Each row is a point. Any point is a mix of the corners, with weights that add up to 1. It lies inside the corners' shape when no weight is negative. Say inside or outside, and name the corners with a negative weight.

Corners:
(1): -1.2 3.6
(2): 3.5 -5.6
(3): 5.3 2.3
Points:
-0.5 3.0 => inside
-0.6 3.0 => inside
3.4 -4.9 => inside
7.1 -4.5 => outside (1)
4.8 4.6 => outside (2)
0.8 6.1 => outside (2)

Corners:
(1): 4.7 -7.9 -3.2 -4.9
(2): 4.9 -4.4 -2.6 -0.6
(3): -4.7 4.3 -0.5 -4.6
(4): -5.5 2.1 4.5 -3.4
(5): -6.4 -3.2 -0.6 0.5
Points:
3.4 -3.9 -2.2 -0.9 => inside
-1.3 -3.9 -0.7 -0.6 => outside (3)
-11.1 4.3 3.0 -1.6 => outside (1, 2)
-0.9 -1.6 0.1 -6.3 => outside (2, 5)

Corners:
(1): -1.3 -2.5 5.3 -12.4 -2.5 -3.2 5.2 7.9
(2): -1.8 3.8 3.1 6.1 -1.3 2.1 4.4 10.8
(3): 0.4 4.9 -3.0 -4.0 7.6 -3.4 1.9 0.8
(4): 4.2 0.2 7.9 2.8 1.5 -5.8 -2.3 -2.2
(5): -8.5 4.1 -10.6 2.2 -0.7 2.4 -4.3 -2.6
(6): -8.4 -3.6 -2.2 1.5 1.9 -5.7 -0.1 -4.2
(7): 1.3 -10.9 -0.7 2.5 -3.2 10.8 0.7 -7.2
(8): -0.2 -0.8 -5.5 8.7 -3.0 -3.1 0.2 -11.6
(9): -2.9 1.9 4.2 -3.2 0.7 -0.1 3.2 -3.8
Points:
1.2 -4.9 1.6 1.2 -0.3 -1.2 1.9 -7.7 => outside (2, 5)
0.4 0.3 2.1 0.3 2.2 -3.0 0.0 -1.5 => inside
-1.1 0.8 -1.2 7.2 1.4 -0.5 -0.8 -6.6 => outside (1)
-3.3 -1.0 1.3 0.8 -1.7 -1.1 0.3 -1.6 => outside (3)
-2.4 -4.2 0.0 0.7 -0.5 2.1 1.0 -4.2 => inside
0.4 0.5 4.2 0.6 0.8 -2.8 0.1 -2.3 => inside
-0.8 -3.1 1.8 0.3 -1.9 1.4 1.1 -1.5 => outside (3)

Corners:
(1): 3.8 12.8 -2.1 3.0 1.5 -2.1 3.4 4.2 -3.5
(2): 1.5 -2.7 0.8 -7.1 5.2 4.5 -4.7 3.0 2.7
(3): 0.9 -3.0 -0.2 -2.8 1.0 -6.5 2.7 -3.5 -1.1
(4): 0.2 -3.0 0.9 -5.2 1.2 -1.2 -9.1 -5.1 1.1
(5): -0.8 6.6 -4.6 -6.2 2.6 4.7 -0.4 4.1 -2.3
(6): 0.2 -1.8 -1.2 -0.9 -3.2 -1.1 0.7 -0.8 6.9
(7): -2.7 10.0 8.6 3.2 1.1 4.3 3.3 -7.4 5.1
(8): -2.5 -3.6 -6.1 4.5 0.3 -1.3 6.5 4.6 -6.7
(9): -10.9 -6.5 1.7 3.1 -2.6 -8.1 2.6 1.9 4.0
(10): 3.9 -1.5 1.9 -4.8 -6.3 8.7 3.1 7.9 -2.1
Points:
-1.0 3.0 2.0 -2.5 1.3 -0.5 -1.8 -2.9 3.9 => outside (8, 10)
-1.1 0.0 -3.7 2.0 0.5 -0.6 4.0 3.3 -3.9 => inside
-0.3 0.4 -1.3 -2.2 -1.1 0.6 0.4 0.9 2.7 => inside
-3.2 -4.7 -3.9 0.1 -1.2 -4.1 4.9 5.6 -1.5 => outside (4, 7)

Corners:
(1): 7.3 5.0 8.5 -5.0 -1.5 -8.0 -3.5 -2.1 10.9 -0.6 4.7 -4.5
(2): 2.6 -0.3 6.6 0.7 0.8 -1.9 -5.4 -0.8 1.5 7.7 -2.3 2.1
(3): 0.3 -2.3 6.3 8.4 2.9 -2.6 -5.6 -6.1 3.2 0.6 5.5 -1.7
(4): -0.1 5.2 -0.7 -0.2 -2.7 5.8 -1.2 2.2 -6.9 -0.3 4.7 -2.8
(5): 5.1 4.6 -2.2 1.3 7.9 7.5 -1.6 4.6 -2.7 -4.7 2.1 4.1
(6): -5.0 -1.3 -2.4 -2.5 2.0 4.3 2.8 6.2 -2.7 -4.0 -1.3 1.2
(7): 4.7 4.8 0.6 1.6 -5.7 -8.6 -4.6 -5.0 12.3 6.1 5.3 0.7
(8): 2.2 3.8 -0.6 3.4 -0.2 1.9 3.2 9.7 -10.4 -6.6 -2.8 2.9
(9): -2.8 3.9 4.6 -0.7 3.2 -0.2 0.4 7.4 -3.0 -0.6 5.5 6.9
(10): 4.0 -3.3 -0.6 -3.6 -0.3 1.4 4.2 4.0 -7.2 -2.8 4.6 4.0
(11): -0.7 3.3 1.0 -3.2 1.3 3.0 -2.1 1.9 -9.0 -7.6 -0.2 7.7
(12): 2.3 4.0 8.2 4.3 1.3 -0.9 3.4 -8.4 4.9 3.9 0.7 0.7
(13): 6.3 1.4 8.9 -1.1 -9.0 -0.1 -4.7 0.5 12.2 0.9 4.4 3.0
Points:
1.5 2.6 2.9 -1.5 -0.8 1.3 -2.1 1.4 -2.0 -3.5 1.6 4.4 => inside
1.8 2.4 1.4 0.9 0.7 0.2 -0.8 1.5 -1.1 0.9 2.4 0.5 => outside (11, 13)
-0.8 0.1 2.2 2.8 3.2 3.1 0.7 4.2 -7.0 -3.5 0.6 6.0 => outside (1, 4, 7)
0.8 2.9 1.1 -0.3 0.5 1.8 0.1 3.2 -2.6 -2.3 3.7 2.3 => outside (2)
2.6 2.1 2.9 0.5 -0.3 -0.8 -2.1 -0.2 1.2 -1.0 1.9 1.2 => outside (9)
7.5 0.4 11.8 1.4 2.2 0.0 0.8 -0.3 1.3 -2.6 1.9 5.7 => outside (4, 6, 7)
4.7 3.4 -1.3 3.3 1.6 -1.5 0.7 -0.2 1.9 -0.8 2.6 -3.0 => outside (2, 9, 11, 13)

Corners:
(1): 4.4 1.1 3.7 11.0 0.3 -1.7 -4.2 4.0 2.4 6.0 -1.8 9.8 0.7 -3.6
(2): -0.1 -1.3 6.4 -2.0 2.1 6.2 -1.4 -8.3 0.6 6.4 -0.6 -2.1 8.8 0.8
(3): 2.7 1.9 1.9 -3.3 -7.8 4.0 -1.6 -0.5 1.1 -9.5 2.7 -1.3 0.9 -3.0
(4): -1.6 -1.9 2.8 0.1 -2.1 -3.6 -2.7 3.0 3.0 3.0 0.0 -3.5 2.2 -1.2
(5): 1.1 0.4 -4.1 -1.3 -6.7 -1.0 0.6 -6.9 1.3 4.5 -0.5 -5.2 0.5 8.0
(6): 1.0 -1.6 -2.5 -4.0 -2.8 -4.8 -2.4 0.1 -16.6 0.9 1.4 -2.0 -0.9 2.4
(7): -3.6 0.1 0.2 -3.7 1.7 -2.4 -2.4 -11.6 2.0 4.6 0.7 -1.7 -3.2 -2.9
(8): 3.3 3.3 4.2 -0.5 1.6 -3.8 -3.0 1.2 1.1 -6.1 -4.5 -2.6 0.0 4.7
(9): -5.2 -2.8 -1.9 -3.9 0.8 -1.9 -0.1 1.2 1.4 3.7 1.9 -0.2 7.4 25.8
(10): 2.2 6.5 4.5 -0.3 2.9 -4.1 -2.3 -4.9 2.1 3.7 1.6 1.9 8.3 -4.8
(11): -3.1 -2.9 -8.5 -1.5 0.9 6.2 0.0 2.5 -10.3 -0.9 -2.2 0.6 9.5 -2.4
(12): 3.6 -2.2 2.1 -3.9 1.1 -2.1 12.9 0.3 2.3 5.1 -4.4 5.7 1.2 1.7
(13): -1.9 8.6 2.6 -1.5 1.4 -0.3 0.1 -2.0 1.0 4.4 1.6 -3.1 -2.9 -3.5
(14): -1.8 -0.5 2.6 18.4 -0.9 -1.2 1.8 -0.6 0.5 0.2 3.7 -2.3 -0.3 1.6
(15): 9.9 -1.9 -1.9 -4.1 1.7 -2.2 0.1 2.4 -1.2 3.9 3.2 0.0 -1.2 -2.9
Points:
0.1 -1.2 -0.3 -0.8 -0.8 -0.6 0.8 0.3 -1.5 2.1 0.0 -0.6 0.8 4.6 => outside (10)
-0.4 2.6 0.6 -1.3 -1.1 -0.2 -0.1 -1.6 0.3 1.8 0.9 -1.6 1.0 2.5 => inside
1.1 0.8 0.7 2.0 -1.2 -0.8 -1.1 -0.2 -1.9 1.7 0.5 0.7 1.1 0.3 => inside
-3.8 2.0 0.4 -11.2 2.4 -0.9 -6.8 -6.9 -2.8 -1.5 3.3 -6.1 4.0 1.5 => outside (1, 5, 12, 14)
-1.6 0.9 -2.0 -5.9 0.4 2.1 -3.3 -2.1 -4.1 0.9 -1.7 0.1 7.0 5.6 => outside (4, 12, 14, 15)
0.2 0.9 2.1 1.1 0.4 -0.7 -0.3 -1.4 2.3 3.0 0.4 -0.6 2.9 0.2 => outside (6)

Corners:
(1): -0.1 6.3 -3.2 3.6 -1.1 -2.4 7.9 -1.6 -0.3 0.9 -5.6 4.3 -1.6 -3.4 3.7
 -8.8 2.8 -4.1 4.5 -6.2
(2): 5.0 -1.8 -1.7 -5.1 5.8 -0.6 -5.2 1.8 0.7 -4.3 -6.2 -8.3 1.4 -5.0 1.6 2.7
 -3.1 -3.7 -1.4 -4.7
(3): 2.5 7.2 9.4 -2.4 4.1 -0.2 6.4 0.8 4.5 3.9 3.5 -5.6 0.3 -2.1 8.3 2.4 1.6
 9.0 4.3 -6.1
(4): 3.8 5.8 4.2 -0.2 2.0 -0.3 2.8 -1.1 6.1 -3.5 -3.0 2.7 5.7 3.1 6.5 -0.3
 -6.7 0.8 6.0 -2.2
(5): 3.1 -0.3 3.5 -4.3 -7.8 -0.5 3.7 3.3 8.3 0.6 -1.9 -4.1 3.2 -1.3 -1.1 6.3
 3.2 -1.8 4.5 -2.2
(6): -3.5 -2.2 -3.2 4.2 3.7 -6.0 -3.6 0.0 2.4 -8.5 -2.4 -7.8 8.1 -7.7 3.2
 -1.2 -2.8 -2.9 -8.5 4.2
(7): 3.4 6.5 9.1 6.2 -1.0 -1.0 -2.1 -4.3 -3.6 -5.2 4.2 1.2 -2.4 2.5 -4.9 4.3
 -5.1 -5.5 -5.3 4.7
(8): -5.0 2.4 0.5 2.9 5.4 3.9 -6.3 6.8 -2.8 2.2 -6.6 4.4 -1.3 1.7 -5.4 3.5
 2.7 0.4 5.1 4.7
(9): 5.7 -4.2 6.4 6.1 3.0 -5.5 -2.8 -3.7 5.7 5.2 -2.3 -3.1 6.4 5.6 -1.6 3.0
 -6.6 5.1 -2.2 -3.6
(10): -3.1 -0.4 8.6 5.7 -8.3 5.9 8.4 -1.8 -7.6 3.5 3.7 5.5 2.3 3.8 3.6 4.6 6.4
 -0.4 -4.1 5.7
(11): 9.6 -4.3 1.5 -3.4 -6.7 -5.8 0.6 6.1 -1.8 -3.7 -1.0 -5.7 8.0 5.4 -3.7
 -0.7 -0.4 4.7 2.2 -4.8
(12): -5.5 -5.3 -2.7 -3.3 3.1 -6.6 5.0 -4.4 -1.9 1.9 0.7 -3.8 3.8 5.8 4.4 -3.5
 -0.3 0.2 -7.5 7.4
(13): 1.6 4.4 4.7 -7.4 -5.1 7.9 -1.7 2.0 -3.6 -2.9 -4.6 -8.2 -4.3 0.6 5.3 0.5
 -2.5 3.4 -1.1 6.6
(14): 8.9 -4.6 4.0 2.7 -4.6 -11.1 -4.1 7.5 5.4 -6.3 -0.5 5.5 -0.3 3.3 -3.2 7.1
 3.7 3.7 -0.6 -5.3
(15): -0.4 -5.0 6.2 1.8 0.9 2.8 -4.8 -1.0 4.2 5.6 2.4 0.9 -1.8 3.4 2.3 -7.6
 5.5 -6.3 5.9 5.7
(16): 6.3 -1.7 -5.5 3.6 -4.9 -1.2 1.3 7.8 5.6 -1.4 6.1 3.0 0.6 1.8 -3.3 -7.0
 0.2 -7.0 2.6 -4.1
(17): -2.7 -0.1 -1.6 -3.6 0.5 -2.0 -2.5 0.9 -5.7 6.8 -0.6 3.2 4.8 -5.4 -5.9
 -4.9 5.3 3.4 -9.4 4.1
(18): -0.3 0.5 1.0 1.6 2.5 -3.7 5.6 -6.2 -5.3 -6.4 4.8 2.0 -2.2 -10.7 3.4 -4.0
 -2.2 9.9 0.0 2.9
(19): -5.3 -4.3 11.8 -1.4 -2.3 3.3 5.1 4.9 -0.4 -2.1 -5.5 -3.5 4.7 5.7 -0.3
 1.1 -5.2 -2.4 -3.0 1.2
(20): 0.0 8.6 0.1 -7.9 2.6 3.1 3.9 -4.6 2.4 -5.6 -3.5 -11.6 1.0 -0.9 2.0 3.7
 6.2 3.9 -5.9 -7.3
(21): -3.8 0.6 2.0 1.2 -8.0 -1.1 -5.2 -5.3 -7.7 -4.8 6.9 6.5 -0.9 5.1 3.6 -1.6
 -3.4 -5.9 4.9 0.5
Points:
-2.0 0.3 6.5 2.5 1.1 -0.2 0.3 -1.7 -2.5 2.2 -0.9 3.4 0.3 2.0 0.8 2.4 0.0
 0.6 0.9 2.3 => outside (6, 11, 13, 16, 20)
0.9 0.5 1.9 -0.2 -1.1 -0.3 -0.7 1.9 1.5 -0.3 -1.4 -1.4 2.2 2.8 0.2 0.1
 0.8 -1.9 -0.2 -0.4 => outside (18)
1.2 1.2 2.6 -0.4 -0.9 -0.3 0.9 0.0 -0.5 -1.4 -0.6 -2.4 2.2 0.2 0.9 -0.1
 -0.7 -0.3 -0.5 0.2 => outside (14)
0.4 7.7 -1.4 3.8 1.0 1.9 4.3 -3.7 -0.5 0.2 0.2 2.2 1.1 -4.9 2.9 -2.3 0.7
 -2.3 2.3 -3.8 => outside (11, 12, 13, 14, 15, 19)
-4.5 -0.1 6.0 0.7 3.4 1.6 -3.9 -5.9 -6.3 1.5 -4.2 4.9 -1.8 2.3 0.1 0.1
 -1.1 0.2 -3.8 5.3 => outside (3, 5, 6, 11, 16)
1.0 -1.4 -5.4 -4.1 -1.7 -3.4 -2.1 5.2 2.2 -4.3 -8.8 -4.5 6.4 1.6 -0.3
 0.3 -1.8 -1.3 -1.4 -4.4 => outside (3, 7, 10, 15, 18)
0.1 2.4 2.5 -0.4 0.2 -0.3 1.3 -0.3 -3.1 -2.2 -0.9 -0.1 0.5 1.3 0.2 1.3
 -1.4 2.5 -1.2 -0.8 => outside (5, 6, 15)
2.8 0.1 2.7 -0.6 -2.1 -2.2 0.2 1.6 1.3 -2.5 -1.1 -0.9 0.7 0.3 0.5 1.6
 0.8 1.7 -0.3 -1.1 => inside
3.4 -3.3 0.9 -0.3 -4.3 -3.7 -1.6 2.7 1.5 -0.5 -1.2 1.4 -0.4 0.4 -4.1
 -0.6 1.0 -1.6 1.8 -0.4 => outside (3, 4, 6, 10, 20)
